Every row gives one point. Each copy is the shape, with its points in the same order, stretched, turned, moved and blurred by noise. Say if it was mirrored as well.

Shape (9 x 3):
[[ 0.72 -0.03 -0.11]
 [-0.48  0.03  0.05]
 [-0.91  0.11 -0.36]
 [ 0.15  0.21 -0.34]
 [-0.31 -0.26  0.23]
 [-1.00 -0.18 -0.21]
 [-0.13  0.35  0.07]
 [ 0.34 -0.08  0.42]
 [ 0.60  0.26 -0.14]]
Copy 1, 9 rows:
[[-0.73  0.39  0.29]
 [ 0.39  0.00 -0.32]
 [ 0.43 -0.20 -0.92]
 [-0.39  0.31 -0.32]
 [ 0.33 -0.12  0.08]
 [ 0.58 -0.45 -0.67]
 [ 0.14  0.43 -0.27]
 [-0.04  0.33  0.48]
 [-0.61  0.59  0.04]]
Copy 1 is: mirrored
Copy 2:
[[ 0.58  0.32  0.16]
 [-0.31 -0.32 -0.05]
 [-0.56 -0.34 -0.67]
 [ 0.19  0.24 -0.18]
 [-0.01 -0.50 -0.04]
 [-0.51 -0.58 -0.61]
 [-0.30  0.02  0.02]
 [ 0.26 -0.08  0.55]
 [ 0.37  0.39  0.21]]
Copy 2 is: only turned
Copy 3 (9 x 3):
[[-0.39  0.55  0.29]
 [ 0.17 -0.11 -0.12]
 [ 0.30 -0.39 -0.70]
 [-0.15  0.40 -0.22]
 [ 0.17 -0.30  0.05]
 [ 0.24 -0.72 -0.54]
 [ 0.26  0.29 -0.08]
 [ 0.06  0.29  0.52]
 [-0.15  0.70  0.06]]
Copy 3 is: mirrored
Copy 4 (9 x 3):
[[ 0.46 -0.43 -0.30]
 [-0.27  0.19  0.16]
 [-0.77  0.47  0.08]
 [ 0.05 -0.10 -0.46]
 [ 0.04  0.06  0.45]
 [-0.83  0.33  0.42]
 [ 0.03  0.26 -0.15]
 [ 0.49 -0.09  0.14]
 [ 0.46 -0.24 -0.56]]
Copy 4 is: only turned

Shape, 9 rows:
[[ 0.26 -0.04 -0.14 -0.83]
 [-0.44 -0.06 -0.51  0.64]
 [-0.06 -0.11  0.13  0.32]
 [ 0.51 -0.11  0.06 -0.58]
 [-0.39  0.32 -0.21  0.03]
 [-0.23  0.13  0.03  0.50]
 [-0.08 -0.28 -0.14  0.26]
 [-0.55  0.08 -0.18  0.26]
 [ 0.24 -0.70  0.49 -0.63]]
Copy 1 (9 x 4):
[[ 0.37 -0.27  0.00 -0.65]
 [ 0.55  0.03  0.32  0.64]
 [ 0.12  0.07 -0.15  0.30]
 [ 0.28 -0.16 -0.33 -0.53]
 [ 0.28  0.24  0.44  0.14]
 [ 0.15  0.32  0.07  0.42]
 [ 0.28 -0.19 -0.11  0.26]
 [ 0.19  0.05  0.40  0.35]
 [-0.23 -0.62 -0.52 -0.40]]
Copy 1 is: mirrored
Copy 2:
[[-0.04  0.77  0.09 -0.86]
 [ 0.15 -0.39 -0.49  0.74]
 [-0.12 -0.50  0.08 -0.02]
 [-0.02  0.30  0.23 -1.02]
 [ 0.07  0.25  0.04  0.39]
 [ 0.10 -0.54  0.10  0.32]
 [-0.11 -0.37 -0.34 -0.11]
 [-0.03 -0.02 -0.22  0.52]
 [-0.91  0.19  0.03 -1.18]]
Copy 2 is: only turned
Copy 3, 9 rows:
[[ 0.10 -0.74  0.29  0.28]
 [ 0.33  0.18 -0.38 -0.99]
 [ 0.19  0.37  0.18 -0.35]
 [ 0.25 -0.38  0.60  0.22]
 [ 0.07  0.04 -0.39 -0.20]
 [ 0.27  0.57 -0.17 -0.39]
 [ 0.22  0.18  0.21 -0.60]
 [ 0.00  0.12 -0.24 -0.56]
 [-0.13 -0.26  1.28  0.07]]
Copy 3 is: mirrored
Copy 4, 9 rows:
[[ 0.32 -0.20 -0.01  0.39]
 [-1.00  0.20 -0.14  0.00]
 [-0.29  0.28 -0.10 -0.25]
 [ 0.39  0.03 -0.22  0.26]
 [-0.49  0.22  0.23  0.19]
 [-0.55  0.44 -0.01 -0.15]
 [-0.42  0.11 -0.22 -0.15]
 [-0.65  0.14  0.18 -0.10]
 [ 0.61 -0.34 -0.09 -0.49]]
Copy 4 is: mirrored

Shape, 10 rows:
[[-0.10 -0.21 -0.38  0.00 -0.10  0.11]
 [ 0.08  0.41  0.23  0.00 -0.04 -0.40]
 [ 0.38 -0.58  0.05  0.21  0.14 -0.39]
 [-0.20 -0.24  0.16 -0.18  0.03  0.09]
 [ 0.11 -0.41 -0.53 -0.55 -0.19 -0.21]
 [ 0.59 -0.05  0.10 -0.04 -0.56  0.27]
 [ 0.65 -0.05  0.23 -0.66  0.08 -0.41]
 [ 0.01  0.23 -0.54  0.02 -0.15  0.68]
 [-0.84  0.31 -0.74 -0.31  1.01  0.25]
 [-0.06  0.13 -0.14 -0.34  0.22 -0.11]]
Copy 1 (10 x 6):
[[ 0.10 -0.18 -0.12  0.14 -0.06 -0.15]
 [-0.38  0.43  0.13  0.15  0.30 -0.43]
 [ 0.04 -0.04  0.77  0.36  0.21 -0.06]
 [-0.21  0.13  0.12 -0.16 -0.14  0.14]
 [ 0.33 -0.37  0.20 -0.33  0.14 -0.30]
 [ 0.48  0.30  0.27 -0.08 -0.39 -0.51]
 [ 0.29  0.55  0.65 -0.35  0.50 -0.27]
 [ 0.48  0.07 -0.70  0.29 -0.18 -0.16]
 [-0.27  0.01 -1.07  0.35  0.76  0.64]
 [-0.03  0.24 -0.10 -0.06  0.40 -0.10]]
Copy 1 is: only turned
Copy 2:
[[ 0.46 -0.46 -0.16  0.14 -0.27  0.11]
 [ 0.05  0.19  0.27 -0.21  0.28 -0.34]
 [ 0.03 -0.27  0.46 -0.07 -0.77  0.04]
 [-0.17 -0.30 -0.07  0.11 -0.30  0.24]
 [ 0.14 -0.66 -0.17 -0.04 -0.50 -0.43]
 [ 0.13  0.20 -0.28 -0.63 -0.57  0.06]
 [-0.47 -0.20  0.31 -0.66 -0.27 -0.47]
 [ 0.82 -0.38 -0.47 -0.23  0.00  0.41]
 [ 0.62 -1.37  0.11  0.64  0.88  0.41]
 [ 0.05 -0.48  0.07 -0.04  0.16 -0.08]]
Copy 2 is: only turned
Copy 3 (10 x 6):
[[ 0.01 -0.42 -0.23 -0.07 -0.22  0.01]
 [-0.08  0.39 -0.14  0.12  0.20 -0.41]
 [ 0.53  0.07 -0.09 -0.32  0.02 -0.42]
 [-0.05 -0.17  0.07 -0.17  0.01  0.22]
 [-0.25 -0.31 -0.69 -0.72 -0.13 -0.11]
 [ 0.25  0.34 -0.51 -0.04 -0.71  0.27]
 [ 0.10  0.67 -0.67 -0.55  0.22 -0.09]
 [ 0.06 -0.55 -0.50  0.30 -0.33  0.49]
 [-0.31 -1.02  0.01  0.26  1.11  0.16]
 [-0.17 -0.06 -0.29 -0.14  0.37 -0.06]]
Copy 3 is: only turned
Copy 4 (10 x 6):
[[-0.12 -0.23 -0.39  0.10  0.22  0.31]
 [ 0.15  0.17  0.08  0.02  0.51 -0.56]
 [ 0.35 -0.71 -0.04 -0.19  0.40 -0.07]
 [-0.14 -0.26 -0.29 -0.30  0.10  0.00]
 [ 0.02 -0.22 -0.91 -0.22  0.55  0.27]
 [ 0.72  0.10 -0.40  0.15 -0.12  0.02]
 [ 0.50  0.03 -0.39 -0.76  0.68 -0.24]
 [-0.08  0.32 -0.29  0.23  0.00  0.71]
 [-1.32  0.05 -0.02 -0.67  0.81  0.78]
 [-0.18  0.06 -0.27 -0.43  0.57  0.02]]
Copy 4 is: only turned
